Each row of a before or after table is a point. The points were changed in one or more steps. Then noise was added and the rows were shuffled. The steps act on how far a point lies along the listed directions, d1 being the first. What was done? A step turns or swaps two directions, mirrors them in a line or flattens them onto one, adds a multiple of one to another, or multiplies one. Angles are multiples of 10 degrees, from the lower direction toward the higher: turns from -170 to 170, lines from 10 to 170 but not 90. Use the fewest steps. Two steps may share a direction if one is a turn and the other turns, adds or multiplies; they go together, in the order done. Otherwise the lowest direction goes first.

Directions:
(1): 17; 44; 8
(2): -43; 14; 16
(3): 12; -13; 45
Before:
-2; -11; 18
6; 14; 8
23; 13; -3
-16; -17; -27
19; -57; 31
3; 11; 1
1; -16; 14
-19; -33; 1
After:
-5; -16; -2
-3; -9; -1
3; 36; -9
0; 12; -18
12; 31; -59
-10; 7; -16
13; 27; 21
10; -24; 0
Steps: turn d1 and d3 by 160 degrees

Directions:
(1): 11; -58; -27; -7; 6; 8
(2): -13; 22; -32; -25; -1; 46
(3): -20; -14; 12; 0; -60; 8
(4): -33; 0; -24; 52; 7; 2
Before, 9 rows:
-2; 2; 2; 22; 18; -12
15; -19; 5; 5; 24; -28
-3; 3; 9; 12; -13; -10
-2; -2; -4; 14; 6; -2
-11; 59; 27; -17; -27; -7
19; -9; -8; -5; 27; -1
3; -5; -4; 4; 1; -5
1; 12; 9; 2; 7; 0
3; -1; -7; 14; 14; -10
After:
17; -6; -9; -3; 27; -2
5; -1; 1; 6; 4; -4
4; 4; 12; 4; -18; -9
12; -2; -3; 6; 14; -11
-20; 61; 18; -2; -26; -4
10; 2; 10; 6; 17; -16
6; -5; -1; 0; 0; -5
22; -18; 7; -9; 22; -24
1; 14; 8; 2; 6; 0
Steps: multiply d4 by 0.4; turn d2 and d4 by 30 degrees

Directions:
(1): 11; -28; 14; 18; 28; 46; -30; 32
(2): 23; -16; 27; 24; -45; -33; -10; 30
(3): 0; 13; 9; -29; 28; -39; -54; 5
(4): -16; -14; 34; 33; 43; -29; 26; -12
Before, 14 rows:
-15; -3; -9; 4; 3; -12; 60; -31
4; -16; -10; 13; -12; 51; 3; 15
-22; 3; 25; 7; 31; -33; 11; -37
7; 13; -22; -34; -6; -30; -32; -8
6; -12; 19; 20; -2; -5; 22; 12
-6; -16; 12; 14; -9; -25; 15; 17
8; 12; -15; -31; -6; -14; -21; 12
1; -20; 14; 16; 13; 35; 0; 12
3; -10; -13; 23; 18; 44; -6; 29
-28; 37; -10; -23; 34; -15; 20; -40
1; -26; -8; 3; 33; 49; 3; 4
-3; -4; 23; 11; 3; -21; -2; 7
-14; 3; 6; 20; -18; -33; 34; -8
-6; 4; 13; 8; 41; -17; 6; -11
After (14 x 8):
-25; -2; -12; -6; 28; -1; 24; -10
-1; 16; -18; 12; -36; -26; 26; 4
13; 2; -10; -24; -10; -9; -29; 22
7; -8; 29; 24; 16; -30; -1; 10
16; -15; 6; 9; -37; -27; 25; 1
-5; -24; 44; 26; 31; -16; -12; -4
-25; -5; -9; 13; 47; 29; 17; -8
-12; 4; 12; -3; 20; -15; 5; -8
-2; 8; -22; -2; -35; 14; 30; -11
15; -22; 42; 32; 19; 10; -33; 40
-10; 10; -4; 3; 22; 5; 39; -17
-8; -34; 1; 21; 37; 43; 29; 1
21; -5; -6; -16; -1; -13; -51; 19
-2; 6; 3; 4; -25; -15; 28; -15
Steps: turn d1 and d2 by 150 degrees; add 0.7 times d3 to d2

Directions:
(1): -10; 5; -33; -18; 13; -29; 16; -8; -6; 1; -60
(2): 9; -38; 33; -15; -5; -35; -3; 10; 18; 45; -6
(3): -22; 14; -1; -18; -49; -42; -9; -20; -9; -17; 22
Before (13 x 11):
4; 2; 1; -5; 14; -10; -2; 7; 4; 2; -3
21; -6; -2; -11; 18; -3; 2; 13; 15; 25; -15
6; -23; 4; 4; 20; 7; -8; 9; 4; 10; -11
-23; 34; -23; -6; -54; -39; 0; -36; -30; -38; 17
-5; 25; 16; 15; -17; 19; -12; -7; -17; -25; 56
-7; 6; -13; 16; 6; 26; -2; 3; -2; -16; 8
3; 12; 8; 13; -6; 19; -8; 1; -8; -8; 30
-10; 47; -21; 30; -10; 49; -4; -21; -9; -60; 35
14; -4; 9; -2; 5; -16; 0; 0; 8; 23; -26
8; 9; -26; 1; 37; 23; 24; -4; -3; 6; -23
-15; 29; -24; 13; -30; -12; -2; -12; -15; -32; 19
-9; 17; -18; -4; -2; -9; 2; -11; -9; -12; -14
3; 3; -26; 15; 31; 26; -3; 11; 16; -6; -24
After (13 x 11):
5; -25; 7; 0; 14; -1; -9; 7; 5; 13; -9
-17; 42; -34; 7; -32; -10; 6; -29; -33; -47; 9
-17; 38; -6; 15; -36; 13; -10; -27; -6; -50; 43
-4; -5; -15; 1; 5; -8; -8; 5; 17; 4; -16
1; 0; -14; -13; 12; -9; 20; -9; 0; 16; -16
16; -1; 6; 1; 11; -8; 1; 2; 9; 22; -27
-9; 17; -18; -4; -3; -11; 1; -12; -8; -11; -12
-14; 31; -25; 15; -26; -6; 0; -11; -16; -34; 17
1; 10; 11; 10; -11; 12; -9; -1; -8; -6; 32
20; -6; 0; -13; 15; -7; 2; 12; 15; 27; -14
-10; 1; -5; 8; -9; 4; -5; 0; -1; -10; 14
5; 3; 0; -5; 15; -11; -3; 7; 4; 2; -4
-7; 24; 17; 13; -18; 17; -12; -6; -17; -24; 56
Steps: flatten d2 and d3 onto the line at 140 degrees

Directions:
(1): -2; -8; -18; 60; 7; 12; 4; 32; 2; 2; -46; 39; 27; 4
(2): 25; 22; -41; 32; 7; 44; 16; -24; -11; 18; 43; 7; -23; 13
(3): 55; 12; 30; 18; 39; -16; -7; 4; 36; -41; 14; 6; -3; 9
(4): 20; -12; 58; 14; 4; 23; 6; 11; -31; 35; -22; -24; -25; 28
Before (13 x 14):
-15; -5; 2; 8; -10; -4; -2; 14; -1; 2; -27; 10; 22; -1
9; 0; 12; 5; 7; -4; 2; 5; 9; -6; -1; -7; -2; 9
0; -2; 19; 7; -3; 7; 8; 10; -17; 13; -10; -10; -8; 3
5; 1; -10; 31; 12; 10; 3; 2; -4; -2; -3; 16; 7; 10
4; 0; -3; 1; 3; 11; -2; -1; -1; -1; 1; -7; 6; 4
-1; -7; 20; -18; 6; -8; -9; 5; -5; -1; -7; -7; -4; -2
19; -4; 2; 25; 12; 6; 1; 8; 1; -3; -12; 8; 6; 6
1; 0; -11; 2; 3; -10; -5; 6; 12; -9; 1; 10; 14; -8
28; 9; 5; 25; 17; 9; 1; 3; 7; -7; 8; 8; -1; 13
9; 0; 3; 14; 3; -13; -7; 9; 10; -20; -22; 13; 10; -3
17; 3; 9; 35; 7; 18; 10; 3; -2; 8; -14; 8; -2; 17
5; 0; 7; 4; 4; 2; 5; -4; -3; -2; 8; 6; -6; 3
1; 3; -27; 9; 0; 9; 2; -2; 7; 6; 12; 14; 3; -3
After (13 x 14):
-14; -5; 14; -59; -10; -29; -12; -11; 13; -8; 20; -21; -3; -15
-1; 2; 24; -42; 2; -18; -7; -23; -2; -11; 29; -27; -13; 1
10; 3; 44; -39; -3; -11; 0; -21; 0; 0; 18; -35; -22; 7
9; 7; -23; 11; 5; 4; 0; -2; 8; -3; 14; 12; 7; -5
29; 17; -30; 40; 8; 23; 6; -10; 1; -6; 12; 19; -8; 7
21; 2; 13; -14; 7; 0; -1; -13; -1; -4; 20; -18; -13; 3
0; -3; 8; -15; 0; 1; -6; -2; 0; -5; 1; -15; 6; 0
-1; -5; 21; -14; 1; -12; 0; -3; 0; -8; 4; -1; -4; -2
13; -1; -20; 50; 16; 29; 4; 16; -10; 12; -17; 28; 4; 10
10; 16; -40; 44; -3; 41; 14; -7; -11; 20; 13; 20; 0; 13
15; 2; 44; -43; 7; -27; -12; -9; 12; -19; 21; -28; -10; 2
3; 1; 14; 11; -2; 12; 10; 8; -18; 15; -5; -8; -10; 4
12; 2; 4; 15; 9; 3; 5; 5; 8; -4; 0; -2; -3; 11
Steps: multiply d2 by 3; turn d1 and d2 by 130 degrees

Directions:
(1): -26; -31; 16; 27; -5; -41; -26; 25; 14; 9; 7; 39; 19; -5; 16; -8; -14; -13
(2): -60; 4; -30; -5; 26; -23; -15; -20; 15; -2; 6; -12; -11; 5; -19; 5; 30; 20
(3): -5; 33; -13; 0; -14; -22; 32; 43; -15; -33; 22; 7; 32; -7; -18; 17; 12; 4
(4): 29; 27; 22; -25; 37; -17; -25; 2; 3; 14; 22; 11; 17; 24; 30; 14; 18; 24
(5): 1; 21; -22; 27; 13; -3; -34; 31; -16; -2; -38; -22; -15; 4; 14; 37; -26; 0
Before, 9 rows:
9; -9; 21; -10; 37; -26; -55; -34; 14; 59; 7; 22; -8; 30; 30; 16; 13; 18
-49; -13; -14; 23; -9; -39; -9; 7; 2; 8; -5; 7; 3; 2; -8; 9; 1; 3
-39; 3; -9; -1; 9; -8; -11; 0; 0; 14; -2; -7; -3; 11; -3; 10; 7; 10
-1; 28; -13; -20; -4; -16; 45; 18; -8; -27; 29; 14; 27; -5; -16; 2; 21; -9
-11; 33; -9; -10; 28; -17; -24; 14; -13; -2; -14; -21; 4; 8; 15; 32; 3; 14
-24; 23; -13; 7; 35; -20; -5; 11; 1; -2; 3; -7; -3; 6; -7; 19; -8; 18
-8; 12; -3; 22; 13; -7; -22; 10; -14; -1; -25; -9; -14; 14; 9; 13; 15; 3
-37; 31; -46; -1; -28; 25; 55; 1; -9; -41; -6; -39; 0; -15; -50; 10; 7; 1
32; 21; -2; 5; -48; 18; 60; 30; -26; -49; 11; -12; 11; -30; -29; 11; 6; -10
After (9 x 18):
-11; 32; -31; 6; -10; -19; 35; 47; -19; -38; 5; 3; 20; -10; -18; 25; 2; -20
1; 40; -2; -3; 24; -13; -24; 27; 2; -4; 2; -4; 20; 20; 23; 31; -3; 21
-5; -9; 23; -3; 7; -7; -2; -22; 1; 12; 6; 14; -1; 18; 3; -18; 36; 8
-33; 1; -7; -2; 16; -35; -17; -11; 3; 18; 4; 0; 0; 16; 2; 14; 17; 22
58; 36; 8; 5; -8; 3; 10; 48; -28; -33; 4; -6; 16; -9; 13; 35; -2; 6
-38; -39; -11; 8; -29; 0; 22; -43; 13; 23; 6; 16; -14; -8; -38; -19; 9; -14
-17; -6; 15; -31; -8; -12; 21; -23; 11; -2; 26; 9; 18; -5; -10; -21; 19; 0
-34; -4; 1; -9; 7; -10; -6; -10; 3; 18; 7; 2; 1; 13; 0; -1; 15; 5
-33; -5; 4; -8; 18; -20; 16; -6; 12; 1; 26; 12; 5; 5; -19; -13; 1; 13
Steps: flatten d1 and d2 onto the line at 70 degrees; turn d4 and d5 by -140 degrees; add -0.7 times d4 to d3

Directions:
(1): -2; -11; 9; 13; 8; -34; -23; -27; 38; -30; -40; 35; 12; -11; 12; -8; 24; -4; -9; -30; 12; -13; 29; 3
(2): -23; -40; -13; 4; 23; 26; 34; 13; -4; -2; 0; 23; 9; -6; 42; 25; 41; -6; 11; 14; 4; 26; -3; 23
(3): 7; 34; 2; 18; 18; 2; -49; 21; -30; 6; 1; 23; -23; 1; 41; -1; -8; 19; 33; -3; -19; 16; 26; 6
(4): -19; -17; 7; -15; 28; -2; 4; 26; 9; -36; 24; -3; -3; 8; 17; -60; -36; -36; 5; -13; -2; 5; -3; 5
Before, 8 rows:
19; 38; -6; 11; -14; 17; -23; 7; -48; 29; 7; -3; -21; 5; -3; 22; -5; 35; 26; 9; -15; 8; 1; -3
-23; -50; -5; -2; 9; 30; 54; 14; -16; 5; 12; 0; -11; 7; 14; 38; 45; -4; 6; 17; -4; 25; -15; 35
-8; -30; -11; -2; -4; 11; 34; 12; -3; 9; 7; -12; 19; -7; 21; 17; 32; -10; -3; 13; 1; -1; -30; 7
-23; 1; 1; -23; 11; 31; 28; 21; -5; -3; 27; -30; -8; 2; -7; -14; -33; -25; -17; 8; -19; 17; -36; -1
-1; 8; 16; -4; 22; -14; -26; 26; 5; -34; -5; 5; 1; 8; 12; -60; -44; -26; 7; -19; -18; -6; 16; -3
3; 14; -1; -6; -10; -6; 6; -4; -1; -7; -7; -16; 9; 4; -32; -3; 0; -6; -10; -6; 7; -21; -5; 1
-6; 3; 5; -13; 10; -8; -4; 7; 13; -29; 4; -18; 2; 8; -5; -49; -27; -28; -2; -7; -12; -7; -2; -8
-16; -33; -19; 2; -5; 8; 44; -6; 24; 7; -10; 1; 19; -8; -9; 29; 40; 2; -11; 18; 11; -4; -7; 13
After (8 x 24):
-15; -30; -7; 7; 11; 26; 31; 15; -24; 7; 5; 9; -18; 5; 25; 43; 45; 8; 16; 17; -11; 25; -2; 35
5; 11; -10; -6; -16; 22; 16; 8; -36; 20; 21; -21; -8; 7; -21; 9; -9; 13; 12; 13; -7; 3; -20; -5
-3; -12; -9; 4; -2; 7; 9; 15; -13; 12; 2; -1; 9; -8; 35; 19; 28; 0; 11; 11; -7; 4; -17; 9
7; 13; 0; 6; -10; -25; -20; -29; 25; -13; -36; 5; 9; -5; -12; 2; 16; 4; -10; -10; -4; -18; 15; -6
0; 21; -1; -4; -5; -5; -7; 5; -4; -10; -2; -14; 1; 6; -22; -5; -10; -6; -1; -9; 1; -18; -3; 4
15; 4; 15; 12; -8; -30; -23; -24; 30; -13; -53; 20; 20; -8; -7; -2; 14; 1; -17; -19; 0; -24; 29; -8
3; 26; -2; 10; -11; 7; -8; -28; 4; 26; -32; 3; -4; -13; -13; 53; 24; 21; -21; 4; -15; 3; -7; -9
-19; -8; -17; 3; 13; 16; 21; 29; -3; -1; 13; 2; 0; -2; 19; -5; 5; -2; 16; 14; -4; 8; 3; 16
Steps: mirror d1 and d4 in the line at 30 degrees; flatten d2 and d3 onto the line at 10 degrees

Directions:
(1): -13; -8; -10; -5; -27; 18; -7; -9; -31; 23; -29; -2; -13; 2; -2; 29; 18; -19; 3; -7; -22; 2; 12; 5; -11; 19; -9; -28; 13; 16; -32; -37; 6; -9; -3; -12; 3; 8; 19; -33; 22; -26; 18; 42; -15; 7; 13; 58
(2): -11; -8; 12; 7; 14; -11; -45; -16; 33; 24; 60; 25; 12; -2; -16; -10; 17; 9; 12; 11; 1; 15; -26; 6; -19; 21; -3; -30; 7; 16; 2; -23; -7; 9; 10; -9; 8; 21; 35; 18; -13; -10; 4; -19; 35; 35; 14; 16
(3): -10; -2; 12; -24; 1; 4; -7; 30; 25; -57; -6; -11; -9; 28; -30; 0; -26; 5; 7; -17; -42; 19; 23; -19; 8; -25; -16; 19; 16; -6; 10; -12; 8; 11; 8; 8; -13; -9; -3; 20; 4; -20; 13; 6; 3; 58; 23; 15
(4): -26; -15; -28; -25; -10; 22; -13; 2; 2; -22; 15; 7; 3; -4; 31; 36; 15; -13; 13; -44; 31; -20; -8; 11; 11; 24; -27; 10; 21; 11; -8; 5; 10; -1; 15; 26; 37; -18; 7; 41; -13; 12; 24; 16; -6; 9; -29; -20
(5): 6; -4; 13; -26; 19; -2; 37; 16; 22; -2; 7; 47; 12; 13; -25; 19; 8; -10; 41; 27; 1; 5; 11; -7; 0; 26; -15; 21; -8; -20; -59; 6; 12; 6; 15; -14; -11; 27; -19; 25; -1; -5; -13; 12; -2; -37; 1; 11
(6): 7; -14; 5; 23; -18; 33; -2; -13; -13; -14; 32; -2; 31; 26; 2; 13; 28; 5; 53; -14; -24; -11; 27; -6; -8; 9; 32; -20; 15; -30; 29; 26; -20; 12; -23; -3; -36; -1; 4; -10; -8; -3; 6; 29; 4; -8; 4; -27
Before:
-10; -9; 2; -5; 5; 11; -10; 2; 5; 0; 20; 14; 4; 8; 2; 13; 10; -1; 14; -8; 4; -11; -4; 5; 0; 18; -6; -1; 13; 4; -5; 0; 0; 4; 10; 1; 4; 6; 8; 10; -4; 4; 8; 11; 6; 2; -4; 1
7; 0; 11; -3; 30; -28; -14; 7; 35; -4; 26; 13; -5; -3; -12; -14; -9; 13; -9; 14; 8; 11; -15; 2; 3; -6; -6; 5; -1; 6; 1; -3; 0; 3; 9; 3; 4; 5; 7; 23; -13; 6; -7; -30; 22; 13; 0; 0
3; 6; 0; 0; 2; 4; 2; 15; 3; -26; -5; -10; 2; 9; -5; -7; -11; 5; 2; 0; -14; -3; 8; -6; 1; -10; 2; 3; 1; -3; 9; 12; -2; 6; -4; 5; -8; -6; -14; -3; 4; 1; -10; 7; 3; 7; 5; -8
-6; -8; -5; -10; -5; 15; 14; 12; -1; -27; -4; -5; 3; 6; 7; 14; -2; -1; 8; -21; 7; -8; 7; -7; 12; -1; 2; 21; 13; -13; 0; 9; 6; 9; -2; 11; -3; -8; -11; 13; -2; 7; 7; 5; -10; 6; -16; -13
11; 19; 6; 6; 11; -11; 8; 0; 7; 7; 1; -2; 8; -9; 5; -14; -3; 10; -6; 15; 11; -1; -8; 6; 7; 1; 8; 4; -9; -1; 4; 14; -4; 4; -6; -1; -2; 3; -12; 6; -3; 7; -19; -14; 4; -18; -6; -20
5; -1; -6; -2; 11; 5; 15; -4; 2; 17; 13; 18; 15; -13; 21; -1; 15; -10; 7; 4; 35; -17; -17; 12; -2; 21; 3; 1; -10; -2; -10; 12; 2; -4; -4; 5; 5; 7; -18; 11; -15; 22; -10; -1; 4; -38; -18; -21
-9; -15; 13; -3; 5; 9; -8; 4; 20; -18; 31; 24; 19; 36; -17; 17; 19; 7; 46; 0; -23; 8; 17; -8; -16; 21; 1; -10; 15; -15; -7; -5; -15; 10; -3; -4; -19; 10; 6; 15; -2; -9; 9; 25; 6; 7; 19; 2
-4; -1; 2; -16; 4; 1; -7; 14; 11; -12; -10; 6; -15; 2; -11; 5; -2; -3; -2; -5; -17; 13; 5; -4; -3; 0; -16; 1; 9; 1; -25; -23; 9; -2; 7; -5; -2; 13; 6; 12; 13; -19; 14; 10; 3; 26; 9; 36
-14; 8; -15; -7; 14; -13; -3; 13; 15; -16; -16; -8; -21; -14; 14; 1; -15; 5; -22; -15; 20; 1; -12; 2; 7; -3; -15; 14; 0; 18; 2; -8; 6; -6; 15; 15; 21; -17; -4; 12; -4; 9; 15; -4; -3; 16; -8; 1
-6; 3; -14; -8; -8; 13; -7; -9; -12; -1; -5; -9; 7; 6; 17; 8; 8; 3; -1; -22; 4; -8; 0; 11; 0; 5; 0; 5; 6; 0; 11; -3; 2; 0; -1; 18; 13; -16; -2; 2; 0; 10; 12; 7; -1; 0; -8; -11
0; -4; 1; 2; -1; 5; -8; 3; 1; 8; -10; -7; -2; -1; 2; -7; -6; 2; -4; -4; -8; 1; -6; 0; -7; -12; 5; -3; -2; 8; 7; -9; 2; 2; -2; -7; -8; 2; 1; -12; -8; -11; 6; -2; 6; 8; 3; 18
-6; -2; -18; -6; -8; -4; -5; 0; -18; 9; -17; -9; -1; -17; 24; 6; 1; -6; -10; -13; 19; -6; -6; 3; 3; 5; -16; 1; 0; 11; -7; -1; 4; -6; 12; 10; 17; -3; -1; 4; -5; 11; 8; 10; -7; 3; -22; 0
-7; -1; -11; -22; 15; -8; 1; 7; 28; -2; 2; 14; 0; -8; -2; -1; -3; 4; -5; 2; 17; 7; -14; 1; 9; 8; -11; 13; -3; 6; -17; -3; 11; -12; 15; 12; 13; 3; 1; 28; -3; 6; 2; -7; 7; -2; -11; -9
5; 2; -1; 11; -12; -3; 4; -8; -22; 19; -14; -6; -2; -8; 13; 3; 2; 0; -9; 2; 2; -3; -1; 9; -3; 4; 3; -6; -13; 0; 1; 3; -2; -11; -3; -3; 9; -1; 9; -23; 6; 7; -4; 3; -13; -16; -6; -1
After, 14 rows:
-7; 6; -4; 5; -3; 0; -26; 5; 1; -9; -2; -17; -8; 0; -3; -11; -9; 4; -18; -4; -15; 3; -6; 0; -6; -9; -3; -16; 7; 20; 15; -12; -2; 2; -2; 5; 6; -6; 8; -12; 7; -6; 0; 2; 10; 34; 12; 14
-11; 11; -13; -3; -1; -17; -10; 14; -7; -26; -48; -41; -31; -3; 20; -14; -34; 8; -60; -21; 4; 1; -4; 0; 9; -35; -11; 17; 1; 20; 31; -12; -3; -13; -2; 23; 22; -35; -9; -7; 12; 12; 10; -11; -18; 26; 1; -7
16; -2; 2; 11; -10; 5; 14; 3; -22; -10; -28; -19; -8; 13; -3; 7; -1; 1; 1; -1; -28; -2; 27; -4; 3; -16; 17; -6; 7; -12; 7; 4; -5; -4; -19; -2; -27; -8; -5; -33; 10; -6; 0; 21; -12; -9; 6; 13
-4; -10; -4; -9; -1; 13; -3; 7; 5; -2; -3; 2; 4; 2; 8; 7; 0; -3; 10; -13; 1; -6; -4; 1; -3; -2; -3; 6; 3; 3; -3; -1; 6; 4; 3; -1; -2; 0; -2; 5; -13; -6; 10; 5; 3; 1; -7; 8
0; 3; 10; 14; 6; -11; -17; 0; 10; -1; 8; -18; -5; -6; -6; -25; -14; 15; -26; 0; -1; 10; -15; -6; -1; -20; 15; -2; 3; 4; 28; -11; -4; 9; -6; 1; -5; -1; 8; -7; -1; 1; -1; -30; 12; 36; 3; 3
5; 3; 10; 23; 12; -1; -1; 0; 15; -13; 19; -2; 9; 12; -7; -10; 4; 19; 23; 3; -14; 6; 10; -9; -8; -2; 25; -9; 1; -13; 26; 11; -16; 8; -8; -4; -28; -1; -2; -8; -9; 0; 5; 6; 12; 7; 12; -11
18; 5; 10; 1; 18; -5; 33; -1; 2; 33; 0; 28; 14; -8; -3; -9; 11; -10; 11; 35; 16; -4; -8; 4; -9; 19; 10; -2; -22; -11; -30; 4; 3; -4; -7; -15; -16; 26; -25; -9; -4; 10; -23; 1; 3; -53; -1; 4
11; -2; 9; 4; 13; -11; 5; 0; 9; 9; 23; 18; 25; 0; -2; -9; 8; 7; 28; 18; 8; 3; 0; -7; -5; 10; 3; 1; -10; -16; -7; 19; -7; 8; 8; -6; -14; 19; -8; 16; -17; 11; -11; -3; 12; -14; -10; -18
6; 12; 6; 2; -2; 1; 9; -4; -7; 23; -8; 8; 7; -2; -5; 6; 14; -2; 11; 19; -8; 3; 3; 6; -3; 20; 5; -14; -2; 2; -24; -6; -1; 2; -7; -14; -9; 16; -2; -11; 9; -11; -11; 15; -2; -20; 6; 18
7; 11; 9; -9; 19; -11; 2; -3; 16; 9; 12; 14; 12; 7; -10; -14; 0; 12; 3; 15; 2; 8; -8; 5; -5; 4; 2; 12; -11; -8; -3; -3; 2; 6; 6; 3; 1; 6; -9; 12; -4; 8; -8; -18; 15; -10; 4; -7
1; -7; 7; -8; 5; -3; 10; -2; 8; 17; 21; 35; 14; 0; -1; 16; 16; -3; 27; 13; 13; 0; -5; 9; -6; 32; -12; 3; -12; -9; -32; 7; 4; -2; 12; -7; 12; 18; 8; 14; -6; 6; -8; 3; -1; -26; -10; -3
11; 2; -2; 13; -3; 5; 5; -4; -1; -3; -9; -16; 9; 6; -4; -15; -1; 13; 2; 4; -16; 5; 11; -7; 3; -13; 29; -6; -3; -13; 23; 11; -8; -10; -15; 3; -26; -3; -2; -17; 5; 1; -2; 7; 2; -8; 3; -18
-3; -1; -12; 8; -12; 16; -24; 5; -6; -40; -4; -38; -9; 1; 23; -7; -7; 10; -15; -44; -9; -7; 7; -2; 8; -27; 8; 1; 18; -4; 47; 9; -7; -2; -12; 20; -2; -24; 4; 9; 1; 3; 22; 2; 2; 41; -8; -22
5; 6; 6; 2; 12; -5; 9; 11; -1; -6; -10; -6; -7; 1; 3; -10; -16; 5; -15; 4; 5; -9; -3; 0; 9; -12; 3; 17; -3; -1; 10; 13; 0; 0; 4; 2; -3; -4; -13; -4; 1; 13; -6; -8; -2; -10; -4; -13
Steps: turn d1 and d4 by 120 degrees; turn d2 and d5 by 160 degrees; add -1.5 times d3 to d5; multiply d6 by -1
